Every row gives one point. Each copy is the shape, with its points in the same order, turned, moved and blurred by noise. Is it also mirrored, or only turned?

Shape (7 x 2)
[[ 0.07  0.52]
 [-5.09 -1.91]
 [-3.24  1.00]
 [-1.33 -1.62]
 [-0.41 -1.89]
 [ 1.13 -0.44]
 [-2.11  0.30]]
Copy 1 (7 x 2)
[[ 0.23 -0.31]
 [ 4.63  3.18]
 [ 3.70 -0.13]
 [ 1.04  1.83]
 [-0.19  1.70]
 [-0.70 -0.02]
 [ 2.45  0.59]]
Copy 1 is: only turned
Copy 2 (7 x 2)
[[ 0.74 -0.29]
 [-1.66 -5.51]
 [ 1.31 -3.64]
 [-1.42 -1.67]
 [-1.60 -0.85]
 [-0.10  0.69]
 [ 0.59 -2.56]]
Copy 2 is: mirrored
Copy 3 (7 x 2)
[[-0.18  0.75]
 [-5.51 -1.44]
 [-3.64  1.23]
 [-1.85 -1.22]
 [-0.71 -1.57]
 [ 0.77 -0.27]
 [-2.57  0.49]]
Copy 3 is: only turned

Shape (6 x 3)
[[ 0.27  0.71  4.82]
 [ 1.05 -3.35  1.17]
 [ 2.17 -0.34  0.23]
 [-0.90 -2.92 -1.41]
 [-1.52 -0.54 -3.62]
 [ 0.46  1.67  0.13]]
Copy 1 (6 x 3)
[[-4.34 -1.47 -1.00]
 [-0.90  1.78 -3.28]
 [ 0.26 -0.76 -1.17]
 [ 0.45  4.21 -1.36]
 [ 2.42  3.38  1.51]
 [-0.43 -0.77  0.89]]
Copy 1 is: only turned
Copy 2 (6 x 3)
[[-2.83 -1.52  2.21]
 [-2.34  3.40  1.12]
 [ 0.74  1.78  1.41]
 [-1.09  3.79 -2.62]
 [ 1.55  2.44 -3.06]
 [ 1.37 -0.36  0.43]]
Copy 2 is: mirrored

Shape (7 x 4)
[[-2.87  1.33 -2.58  0.54]
 [-4.05  3.21 -2.14 -1.76]
 [ 2.81  1.92  3.02  2.00]
 [ 0.35  1.17 -2.29  3.68]
 [ 0.12 -0.28 -1.84 -1.86]
 [ 0.32 -2.28 -0.19  0.62]
 [ 0.05 -0.89  0.68 -0.61]]
Copy 1 (7 x 4)
[[-0.91  2.10  2.29 -0.45]
 [-0.60  1.95  5.65  0.02]
 [ 4.83  0.19 -1.73 -0.68]
 [ 0.85  3.44 -0.27 -3.09]
 [-0.41 -2.16  2.24 -1.99]
 [-0.64 -1.72 -1.16 -1.61]
 [-0.02 -1.98  0.16 -0.57]]
Copy 1 is: only turned
Copy 2 (7 x 4)
[[ 3.67 -1.06 -0.51 -1.75]
 [ 5.17 -0.22 -3.31 -0.70]
 [-3.97 -0.61  0.36 -0.60]
 [ 0.43 -1.67  1.20 -4.35]
 [ 2.74  1.92  0.83 -0.78]
 [ 1.16 -0.95  3.56  0.77]
 [ 1.05 -0.09  1.66  0.88]]
Copy 2 is: mirrored
Copy 3 (7 x 4)
[[ 1.62 -3.53  1.12  0.85]
 [ 1.05 -3.51  4.60  1.71]
 [-4.43  0.80 -2.51 -1.27]
 [ 0.62 -3.19 -1.62 -2.16]
 [ 2.55  1.11  0.65  0.57]
 [ 1.41 -0.06 -2.69  1.26]
 [ 0.55  0.63 -1.08  1.57]]
Copy 3 is: only turned

Shape (11 x 6)
[[-2.34  1.05  0.36  1.34  1.93 -2.47]
 [ 0.70  1.34 -1.17 -5.14  0.10 -0.01]
 [ 2.32  1.51 -2.32  1.67  0.59  0.05]
 [-1.63  3.49  1.02  4.62 -1.13 -2.16]
 [ 2.48  0.27  0.30 -0.55 -0.51  1.53]
 [ 0.25 -0.97  0.41 -1.17 -3.10  0.22]
 [-2.50  0.14  0.71  0.19  0.41  0.15]
 [-2.13  2.30  1.57 -0.80 -1.69 -0.64]
 [-5.48  0.68 -1.03 -0.95 -0.48  1.47]
 [ 4.07  4.11 -3.91  1.07 -1.93  1.09]
 [-2.61 -1.33 -0.81 -0.74 -1.36 -4.48]]
Copy 1 (11 x 6)
[[ 0.57  3.46 -1.52 -0.52 -0.19  0.25]
 [-1.20 -2.97  2.20 -2.97 -2.35  0.85]
 [-2.45  0.44  1.47 -0.25  3.16  0.35]
 [ 2.04  5.11  0.99 -0.54  3.34  0.96]
 [-0.97 -1.31  2.14  1.68  0.75 -0.18]
 [ 2.46 -2.60  2.05 -0.04 -0.11  0.95]
 [ 0.89  1.35 -1.05  0.28 -1.75  1.75]
 [ 1.81  2.03  2.29 -1.10 -1.55  1.27]
 [ 0.55  1.48 -0.66 -0.66 -2.15  5.56]
 [-3.60 -1.34  4.69 -0.57  4.98  1.43]
 [ 3.04  0.15 -1.92 -3.13 -0.20  0.26]]
Copy 1 is: only turned
Copy 2 (11 x 6)
[[-3.51 -1.31  1.15  0.02 -0.26 -1.80]
 [ 0.70 -1.48  0.48 -1.74  3.91  3.17]
 [-1.70 -0.54 -2.04  3.26  2.33  0.51]
 [-2.89 -3.38 -2.58  1.95 -2.90 -2.41]
 [ 1.26  1.02 -2.60  0.63  2.08  0.92]
 [ 1.86  0.32 -0.81 -0.48 -0.79  2.34]
 [-2.44  0.10 -0.51 -1.22 -0.79  0.27]
 [-1.16 -2.23 -1.04 -2.15 -1.35  0.62]
 [-4.53 -0.37  0.07 -2.36 -1.54  3.30]
 [-0.01 -2.95 -4.24  4.70  2.60  2.82]
 [-1.00 -1.67  4.17  0.06 -1.90  0.26]]
Copy 2 is: only turned
